Each row of a before or after table is a point. The points were changed in one or more steps. Then noise was added and the rows were shuffled. The steps act on columns, c1 being the first. Write out the steps. A step turns or swaps two columns, mirrors them in a line or flattens them onto one, adds a multiple of one to another, or multiplies or shifts one. Angles are multiples of 10 degrees, from the lower column toward the higher: turns from -170 to 170, lines from 10 to 170 but not 90. Use the fewest steps. Two steps may share a column if one is a turn and the other turns, adds or multiplies; they go together, in the order done. Otherwise the lowest column goes first.

Before, 13 rows:
36; -13; 47
-1; 15; 33
-12; -20; 30
-34; 10; -49
12; 2; 42
9; -3; 1
3; 12; 29
-7; -7; 8
-14; 4; -11
-15; 4; -26
-28; -4; -48
16; 1; 18
-42; -6; -43
After:
-51; -10; 15
-27; 6; 14
38; 2; -23
19; 20; -15
22; 3; -6
24; 26; -28
-58; -13; 5
8; -7; 1
61; -25; -16
11; -39; -26
-23; 9; 2
-4; -17; -9
-63; 22; 19
Steps: mirror c1 and c3 in the line at 20 degrees; multiply c2 by 2

Before, 12 rows:
-22; -60; -3; 4; 4; 6
46; -20; 2; 16; 25; -10
-6; 13; 32; 12; 11; -4
-20; 6; -3; -15; 13; -6
-5; 6; 26; -17; 4; 3
-5; 16; 10; -10; 31; -12
-12; -2; -10; -17; 10; 2
-14; -2; 20; -14; 17; 9
-15; 17; 3; -16; 2; -39
47; 0; -12; -1; 27; -18
-13; 9; -5; 42; -18; -26
-15; 7; 6; 14; 13; 8
After, 12 rows:
-6; 19; -4; -10; 28; -6
-14; 16; 4; 43; -16; -22
-5; 4; 1; -17; -1; 5
-11; -2; -3; -16; 12; 1
46; 7; -5; 0; 29; -17
-16; 29; -1; -16; 3; -31
-15; 6; -3; 13; 12; 9
-16; -4; -2; -15; 12; 9
-8; 14; -2; 12; 5; 1
-23; -58; -1; 5; 3; -16
45; -16; -4; 16; 24; -16
-19; 8; -4; -16; 12; -4
Steps: turn c2 and c6 by 20 degrees; flatten c3 and c5 onto the line at 100 degrees

Before:
3; 19; -31; 15; 4; 31; 21; 21; 4; 20; 9
22; 28; -3; -26; -16; -35; 20; -1; 26; 28; -4
-24; -28; -24; -15; 12; 17; 40; 42; 2; 3; 29
-29; -28; -39; 2; -43; -25; -22; -10; -29; -15; -20
-24; 4; -17; -24; 10; 18; 21; 22; -26; 22; 16
-35; -7; -35; 2; 12; 8; 9; -18; 5; 14; 11
7; 32; 15; -25; -40; -12; 16; -35; 10; 2; -37
5; -5; 2; 9; 17; 4; 34; 5; -7; 32; -7
13; -21; -48; -30; -4; -36; -22; -27; -25; -52; -6
-41; -9; -6; 17; 0; 21; -8; 18; -25; 25; 37
13; -5; -19; -21; 5; -19; -49; -17; 23; -30; -47
26; 3; 11; -20; -35; 2; 17; -24; 16; 17; 1
8; 37; 22; 7; -9; -14; 22; -10; 24; -4; -11
After:
-32; 36; -7; 22; 24; 18; -36; -39; 17; 2; -11
6; -39; 13; -15; -10; -12; -13; 9; 30; -4; 2
15; -10; -5; 11; -25; 4; -10; 32; 21; 17; -28
19; 47; 1; -16; -37; -26; 13; -22; -36; -14; -19
27; 32; 18; 5; 15; 7; -7; -29; 8; 13; 2
-7; 0; -6; -6; 8; 5; -36; 2; 7; 33; 17
-3; 12; -3; -4; 32; 21; -2; -43; -26; 27; -25
-21; 9; 35; -11; 15; 32; -20; -6; 11; 19; -2
31; -31; 14; 6; -60; -13; -11; 18; 13; 3; -6
-5; -16; 24; 20; -20; -34; -8; 22; 30; 28; -10
20; 50; 14; 25; -18; -36; 11; 20; -30; -51; -1
11; 18; 8; 9; -38; -20; 54; 16; 5; -30; 33
-13; 11; 12; 30; 10; 18; -27; -29; -17; 24; -3
Steps: turn c1 and c8 by 110 degrees; turn c2 and c3 by 130 degrees; turn c5 and c11 by 130 degrees; turn c4 and c5 by 160 degrees; mirror c7 and c9 in the line at 80 degrees

Before (13 x 18):
31; -35; -23; -14; -27; -6; -17; 14; -13; -2; -7; -42; -6; -48; 30; 39; -3; 23
3; -26; -24; 35; -31; 2; -48; -13; 20; -43; 20; 4; 19; 1; -30; 54; 13; -13
-12; 21; -23; -35; 33; 15; 8; 21; 32; -54; 4; -40; -26; -20; -30; 0; -37; -5
26; 24; 23; -46; -32; 31; 18; -48; -35; 20; 13; -1; -6; 5; -8; 26; -11; 9
-37; -49; 14; 13; -2; 35; 23; 13; -43; 12; 2; 25; 12; -30; 3; -13; 15; 32
-3; 20; 24; 3; 22; -3; -26; -25; -9; 16; -4; -16; -38; 11; 27; 0; -18; 2
-15; -13; 4; 15; 30; -22; -5; -6; -27; 15; 14; 26; -4; -13; -21; 43; 12; 42
33; -19; -16; 20; -11; -24; -37; -48; -35; 2; 23; -18; -7; -29; -29; -19; -5; -22
-16; 22; 32; -39; -15; 45; 18; 23; -30; -22; 56; -34; 37; -1; -23; -20; -31; -36
1; 10; 20; -26; -17; -31; 8; 19; 37; 6; 17; 18; 35; -27; -31; 10; -15; 0
22; 9; -6; -47; -26; 11; -50; -37; 38; 3; 23; -10; 23; -6; -25; -16; -22; 41
5; -17; 4; -19; -11; 26; -36; 18; 8; -12; 45; 25; 4; -38; -7; 51; -35; 11
-48; -26; 7; -38; -23; 24; -41; -45; 13; 15; 8; 7; 35; 26; 31; 22; -13; -1
After, 13 rows:
6; -34; 44; 37; 21; -47; -44; -10; -30; 13; -4; 3; -29; -7; -30; -32; -22; -13
-2; 19; 1; 1; -10; 15; 11; -14; 22; -3; 12; -15; -46; -26; 28; 16; -35; -4
-18; -22; -13; -38; -27; -38; -18; 14; -17; -33; 60; -37; 38; 17; -22; 36; -21; -34
23; -12; -18; -47; 33; -1; -50; -34; -28; -11; 21; -10; -23; -19; -27; -4; -60; 42
-37; -40; -10; 14; -44; 2; 5; -11; -6; -36; -29; 26; 24; 30; 6; 17; 30; 34
-6; 13; -8; -37; 33; -59; 26; -2; 32; 6; 20; -43; -13; 29; -29; -25; -28; -5
-1; -4; 15; -24; 38; 15; -20; -5; -13; 26; 18; 18; 29; 30; -30; 14; -10; -3
1; -44; 50; -20; 13; -22; -24; -12; -12; -24; 26; 26; -25; 41; -8; -7; -58; 12
35; -31; -24; 21; -40; 10; -17; -55; -13; 22; 5; -17; -36; -8; -29; -12; -34; -24
33; -21; 38; -12; -10; -3; -2; -20; -30; 8; -26; -38; -11; 49; 29; -28; -13; 22
-16; -21; 42; 14; -25; 24; -3; -16; 30; 17; 1; 24; -9; 6; -17; -5; 2; 49
29; 6; 29; -46; -36; 8; 18; -35; -35; -35; 30; 0; 15; -38; -11; 18; -2; 12
-49; -20; 23; -34; 11; 9; -50; -17; -20; -23; -13; 6; -5; -46; 30; 5; -43; 1
Steps: turn c2 and c11 by 40 degrees; mirror c3 and c16 in the line at 40 degrees; swap c5 and c9; turn c6 and c10 by -110 degrees; add 0.7 times c7 to c17; turn c7 and c13 by 50 degrees; mirror c8 and c14 in the line at 20 degrees

Before:
19; 3; 20; 7; 0; 10; -2; -17; 17; 6; 4; 7; -12; -6; 9; -18; -14; 12; 3; -25; 8; 11; 18; -4; -10; -2; -14; -15; 4; -5; 2; 13
18; 2; -16; -16; 27; -3; 11; 7; 20; 1; -5; -6; -10; 9; -7; -22; -9; -10; -4; 23; 1; 3; 15; -14; -5; 1; -1; 1; 34; 24; -1; 14
6; 0; 16; 0; 0; 2; -12; 1; 12; -20; 3; 2; -9; 3; -6; -23; -3; -15; 16; -26; 6; 6; 16; 1; -18; -4; -1; 3; 24; -4; 29; -33
4; 14; 20; -3; -3; 7; 6; -7; 2; -2; 14; 5; -14; 19; -3; 25; 11; -15; 9; 13; 9; 10; 16; -17; 9; -7; 9; -37; -6; -5; -2; 6
19; 19; 16; -12; -8; -10; -13; 16; 15; 6; 3; -6; -3; 2; -7; -4; -14; 18; -3; -18; 5; 25; -28; 2; -16; 0; 10; -8; -5; 14; -10; 13
9; 1; 7; -12; 3; 8; 8; 1; -18; -19; 3; 14; 1; -12; -1; -25; -9; 38; 20; -23; 20; 4; 10; -27; -7; -8; -10; -3; -5; -9; -7; -15
-50; 3; 8; -9; 16; -5; -6; -3; -60; 5; -4; 19; 18; 0; 41; 31; 13; -4; 2; -21; -2; 12; 18; 7; -18; -4; 6; 2; 9; -4; 5; 7
11; 7; 9; -11; 7; -7; -9; -9; -32; 3; 15; -5; 2; -12; -1; -29; 6; -15; -1; 6; -3; 0; 10; 5; -6; -2; 9; -1; -6; -9; -7; 2
7; 22; -1; -16; -3; -16; 5; -2; 13; 2; -8; 1; -7; -9; 9; -17; -3; -14; -1; -3; 11; 1; -1; -4; -10; 1; 0; 4; 1; 7; -10; 13
-16; 11; 16; -2; -7; 4; -14; -5; 19; -10; 28; -6; -18; 39; -7; -26; 10; -15; -3; -17; 8; 5; -7; -48; -9; -9; 5; -8; -6; -12; 0; 11
16; 0; 2; 21; 18; 0; -13; 10; 12; -1; -8; -2; 3; -1; 9; -28; -10; 3; 11; -12; 1; -4; 10; 1; -3; 0; 5; 4; 4; 48; -3; 5
After, 11 rows:
6; -1; 17; 1; 0; 3; -2; 1; 12; -20; 4; 5; 17; 3; -6; -4; -3; -15; 17; -25; 6; 0; 12; 2; -16; -22; -1; 5; 25; -3; 29; -34
18; 4; -16; -15; 27; -1; -14; 8; 19; -1; -6; -2; -5; 9; -7; 1; -9; -10; -5; 22; 2; 6; 5; -14; -5; -21; -1; 0; 33; 23; 1; 14
11; 1; 8; -12; 2; 8; -3; 2; -17; -22; 1; 11; -6; -13; -1; -5; -9; 38; 20; -23; 21; -9; 1; -28; -6; -26; -10; -3; -4; -8; -8; -15
3; 14; 18; -2; -4; 6; -16; -5; 1; -1; 14; 10; 0; 20; -2; -7; 11; -14; 9; 12; 9; 1; 27; -15; 11; 25; 11; -39; -8; -4; -2; 4
16; -1; 2; 22; 19; 1; 7; 10; 12; -1; -6; -4; 10; 0; 7; 2; -11; 4; 9; -11; 0; 0; -2; 2; -2; -27; 5; 2; 3; 48; -3; 5
20; 19; 17; -13; -8; -10; 3; 15; 16; 7; 4; 18; 12; 1; -6; 0; -14; 18; -4; -19; 5; 17; -42; 1; -15; -4; 12; -9; -5; 13; -11; 12
-51; 3; 9; -9; 14; -3; 19; -2; -60; 5; -4; 20; -3; -1; 41; -2; 12; -5; 3; -22; -2; -11; 31; 7; -18; 30; 5; 3; 8; -3; 4; 7
8; 21; 0; -17; -3; -17; -9; -2; 15; 1; -9; 2; -1; -11; 11; 0; -2; -13; -1; -3; 10; -1; -6; -3; -10; -18; -1; 4; 0; 6; -10; 11
-16; 9; 16; -3; -7; 3; -8; -6; 18; -9; 28; 3; 21; 41; -7; -12; 11; -14; -3; -16; 9; 7; 1; -48; -10; -27; 5; -7; -5; -10; 0; 12
12; 6; 10; -13; 7; -9; 5; -7; -32; 3; 16; -4; 6; -12; -1; -3; 7; -15; 0; 4; -3; 5; 17; 6; -7; -27; 7; 1; -5; -9; -7; 2
19; 4; 21; 7; 1; 9; -10; -17; 18; 5; 4; 12; 7; -7; 11; -2; -12; 12; 2; -25; 7; -1; 4; -4; -11; -16; -16; -15; 4; -5; 2; 13
Steps: turn c7 and c13 by -120 degrees; turn c12 and c22 by -60 degrees; swap c16 and c26; add 1 times c17 to c23

Before:
-2; 17; -15; -9; -5; -42; -45; -28; 31; 5; 13; -37; 23; 17; -9; -11; 26; 18; -22; -39; 4; -11; 21; -30; 2; -11; 8; -14; 25; 40; -15; 22; -16; 16; 38; -19; 11; -25; -16; -25; 16; -54; -28; -33; 8; 17; -13; 29; 26; 13; 43; 27; 10; 19; -1; 13; 26; -19; 37; 14; -6; -30; -1; 18
22; -13; 45; 41; 43; -9; -36; 6; -21; -21; 18; -16; 9; 5; 15; -18; -15; -5; 11; 0; 11; 10; -7; 9; -17; -7; -29; 18; 9; -2; 31; 37; 3; 11; 25; 10; -40; 16; 3; -34; -13; -9; 11; -12; -20; 1; 28; -13; -22; -6; -1; -4; 11; -9; -15; 0; -9; -28; -3; -18; 11; 29; -1; 27
-29; 6; -12; 1; 1; -60; -60; -56; 19; 19; 3; -15; 23; 9; -22; 7; 17; 12; -14; -29; -13; -14; 22; -1; 28; 6; 11; -9; 21; 25; -20; 2; -25; 22; 27; 18; 8; 0; -13; -5; 7; -35; -21; -29; 19; 18; -11; 38; 25; 43; 33; 34; -2; 1; 24; -9; 38; -1; 25; -1; 12; -21; -9; 20
27; -42; 19; 32; 25; -5; 11; 23; -4; -19; 26; -1; -17; 4; 22; -12; -34; -21; 33; 6; 39; 25; 5; 13; -27; 6; -47; -12; -6; -2; 30; 18; 15; -19; 7; -3; -32; 7; 10; -15; 13; 16; 9; -18; -45; 5; 19; -9; -22; -12; -21; -3; -7; -40; -7; 5; -13; -5; -2; -33; -14; 16; -10; 10
6; 15; -16; 28; -12; -5; 8; -5; 33; 27; -21; 9; 45; -31; 1; 22; 15; 23; 20; -7; -13; -24; 36; -34; -6; 6; -15; -32; 43; -29; 11; -19; 7; -9; 12; -27; 15; -17; 15; 17; -2; -10; -3; -1; 44; 13; -1; -17; 6; -3; -14; 41; 34; -32; 13; 24; 28; 17; -13; 3; 14; 5; 32; 25
-3; -10; -1; 0; -20; -4; -7; -16; -32; 16; -14; 8; -14; -23; 18; 0; 6; -16; 21; 3; 12; 8; -19; -1; -2; 2; -9; -28; -25; -12; 1; 9; -5; 7; -8; 10; -19; -9; 10; 8; -29; -4; -37; -14; -5; -3; -3; -21; -3; -48; -23; -7; -33; -10; -13; 3; -2; -7; 2; -38; -18; -9; 22; 5
18; -11; -17; 37; 11; 2; 28; 9; -13; -5; -23; -1; -19; -25; 27; -13; 9; -19; 47; 16; 2; 15; -14; 10; -24; 25; -8; -23; 1; -21; 3; 13; 25; -18; -13; 9; -23; -2; 15; 19; -24; 2; 4; 0; -7; 0; -8; -19; -17; -12; -38; -3; -22; -11; -9; 13; -5; -7; 0; -10; -20; 18; 3; 6
13; -16; -22; -5; 6; 28; 0; -11; -15; 22; -9; -2; -11; -19; 4; -11; 14; -19; 28; 21; -7; -13; -7; 10; -2; 34; -6; -15; 1; -1; 0; 2; -6; -3; -5; -11; -19; -19; 26; 4; -12; -2; -14; -9; 9; -34; -24; -29; 11; -46; -33; -5; -25; 12; -33; 14; 12; 33; -17; -37; -17; 4; 38; -3
After:
-13; -18; -22; -5; 1; 26; -13; -14; -12; 14; -5; -1; -13; -22; 4; -12; 14; -7; 25; 23; -1; -12; -5; 14; -12; 34; -7; -18; 0; -5; 2; 0; -5; -3; 2; 27; -23; -17; -10; 2; -15; -6; -17; 3; 9; -33; -25; 40; 9; -51; 38; -5; -26; 13; -31; 9; 12; 36; -12; -15; -15; 5; 39; -1
11; 3; -12; 0; 0; -56; -62; -56; 23; -23; 5; -17; 26; -12; -24; 10; 18; 3; -19; -30; -13; -14; 23; -26; -2; 3; 7; -7; 24; 28; -23; 5; -26; 21; 27; -12; 7; 1; 19; -2; 4; -36; -21; -28; 23; 20; -12; -9; 24; 44; -34; 30; -2; 1; 24; -30; 38; 1; 5; 36; 9; -22; -9; 21
-22; 15; -14; 30; -10; -5; -11; -4; 36; 29; -20; 8; 44; -23; 3; 22; 10; 27; 21; -9; -14; -24; 35; 18; -9; 6; -16; -35; 47; -33; 11; -21; 6; -10; 12; 20; 15; -18; -26; 18; -5; -14; -5; 14; 45; 12; 2; 1; 4; -4; 5; 42; 28; -37; 13; 4; 27; 13; 28; -19; 15; 8; 33; 25
-14; -12; -20; 37; 12; 5; 27; 13; -14; 16; -24; 1; -21; -18; 27; -15; 10; -5; 47; 17; 2; 17; -13; 1; -25; 23; -8; -24; 2; -24; 3; 11; 28; -24; -11; 13; -23; 0; 10; 21; -27; 1; 7; 17; -5; 3; -4; 16; -13; -12; 41; -6; -22; -11; -7; 16; -4; -8; -13; -14; -22; 18; 1; 10
0; -8; -3; 2; -17; -3; -15; -18; -36; 8; -16; 5; -15; -25; 19; 1; 11; -8; 22; 2; 8; 7; -22; -2; -14; 0; -10; -31; -22; -10; 4; 8; -5; 8; -6; 9; -19; -9; 9; 7; -30; -2; -36; 4; -3; -4; -4; 42; 3; -45; 28; -8; -33; -14; -14; -5; -3; -7; -1; -4; -21; -8; 19; 6
2; -15; 47; 43; 43; -10; -13; 3; -19; -38; 16; -17; 12; -4; 19; -17; -10; -5; 11; 0; 14; 12; -9; -2; -31; -4; -31; 22; 10; -3; 30; 35; 3; 12; 26; 6; -39; 15; 12; -36; -11; -7; 9; -12; -17; 1; 30; 20; -21; -7; 3; -4; 11; -10; -15; 19; -9; -27; -8; -5; 10; 31; 2; 29
-5; -45; 21; 32; 21; -7; 17; 26; -4; -6; 26; 0; -13; -8; 20; -14; -34; -15; 28; 7; 38; 23; 0; 2; -48; 2; -47; -9; -10; -3; 31; 16; 13; -15; 4; 7; -38; 7; 0; -15; 11; 15; 10; -17; -40; 3; 19; 35; -24; -14; 28; -2; -8; -40; -6; 26; -14; -4; -14; 4; -12; 22; -8; 7
-14; 21; -16; -6; -4; -46; -40; -30; 37; -23; 14; -37; 24; -8; -14; -11; 25; 1; -23; -37; 3; -11; 23; -32; -27; -10; 7; -12; 25; 40; -14; 25; -18; 14; 36; -13; 12; -26; -17; -24; 16; -54; -30; -35; 8; 19; -11; -23; 28; 12; -43; 25; 15; 19; -1; -2; 29; -19; 33; 22; -6; -33; -2; 18
Steps: turn c1 and c56 by 90 degrees; turn c7 and c10 by 40 degrees; add 1 times c44 to c25; turn c14 and c44 by -40 degrees; mirror c18 and c51 in the line at 170 degrees; mirror c24 and c59 in the line at 130 degrees; swap c36 and c39; turn c48 and c60 by 110 degrees
